Every row gives one point. To make a cloud, some directions were put in groups of two or more. Within a group, all points are equally far from the middle, so they leave a hole (a ring in 2 directions, a hollow ball in 3). The other directions are filled evenly. Then the cloud was stretched, turned, moved and blurred a little. How many holes are there, and how many directions does each take, smallest first?
In the rows, 128 means zero.

Cloud:
[[ 82 115]
 [ 79 134]
 [131  88]
 [ 79 127]
 [122  88]
 [157 136]
 [100 169]
 [ 83 154]
 [101  94]
 [138  92]
 [157 108]
 [149 154]
 [119 171]
 [139 163]]
Holes: 1 (2)

Cloud, 21 rows:
[[127 125 158]
 [ 77 152 139]
 [100 108 156]
 [124 148 119]
 [133  83 162]
 [129 113 119]
 [121  99 176]
 [105 179 186]
 [122 130 132]
 [ 90 146 124]
 [129 116 136]
 [147  75 165]
 [139 117 172]
 [153  31 145]
 [ 91 163 147]
 [103 162 191]
 [131 139 191]
 [120  99 124]
 [177 125 108]
 [138 134 126]
 [101 114 104]]
Holes: 0

Cloud:
[[148 156 114  85]
 [ 97 140 125  75]
 [146 134  83 117]
 [ 87 104 152 163]
 [125 100 159 174]
 [153 105 168 101]
 [123 162 115 162]
 [105 174 137 100]
 [139  90 145 162]
 [180 133 127 104]
 [ 68 139 162 135]
 [108 117  90  88]
 [103  97 125  84]
 [133  99 155 173]
 [147 148 174 175]
 [122  93 152  91]
 [ 93 122 173  96]
 [131  86 148  99]
 [166 106 134 159]
 [135 140 199 150]
 [182 121 124 116]
 [116 125  86  88]
 [100 115  84 121]
 [100 101 110  85]
 [132 137 201 144]
 [ 90  90 118 141]
 [165 161 166 112]
 [161 133  94 136]]
Holes: 2 (2, 2)

Cloud (54 x 6):
[[ 88 121 147 123 107 126]
 [ 72  89 141 139 104 153]
 [113 116 177 118  74  96]
 [128 187 191  97 119 130]
 [134 148 183  99 131 151]
 [ 76 113  80 104 107 160]
 [124 145 168 131  72 116]
 [152  75 138 146 122 157]
 [ 94 152  89  83  97 155]
 [134  78 109 117 115 123]
 [131 102 130 142 125 116]
 [152 144 130 110 168 137]
 [149 111  73  94 149 149]
 [104 154  90 154 101 198]
 [141 134  85 131 173 152]
 [146 197 116 110 120 166]
 [159 159 178 155 135 144]
 [119 160 155 147  96 143]
 [134 142 179 118 129 136]
 [107 181 167 151 150 120]
 [101 173 148 145  70 131]
 [ 94 143  77  99 105 161]
 [133 138 166 102 138 152]
 [147 129  91 104 164 171]
 [151 103 135  73 162 147]
 [131  94 152 137  76 153]
 [155 149 155 157 186 109]
 [127 159  96 123 113 169]
 [105 145  87 127 113 175]
 [ 87 164  95 132  54 151]
 [ 82 197  97 130 116 189]
 [169  99 135 129 107 167]
 [106 166 112 148 114 141]
 [ 97 106 153 106  89 118]
 [158 212 142 176 145 157]
 [179 130 166 100 161  91]
 [ 59  91 121 138  89 134]
 [117 115  87 144 133 127]
 [146 164 119 185 103 140]
 [ 87 119 104  62 120 156]
 [ 85 157 121 135  84 139]
 [ 99 159 154 128 168 145]
 [165 158 136 112 180 126]
 [166 119  94 139  75 140]
 [149  85 112  97  75 140]
 [163 163  58  98 136 155]
 [123 111  97  79 157 144]
 [129 161 179 129  59 132]
 [121 115 141 125  94 136]
 [ 94 114 127 120 124 152]
 [102 118 117  82 130 164]
 [122 133  75 104 116 130]
 [140 100 108 150 132 111]
 [111 141 183 144 126 122]]
Holes: 0
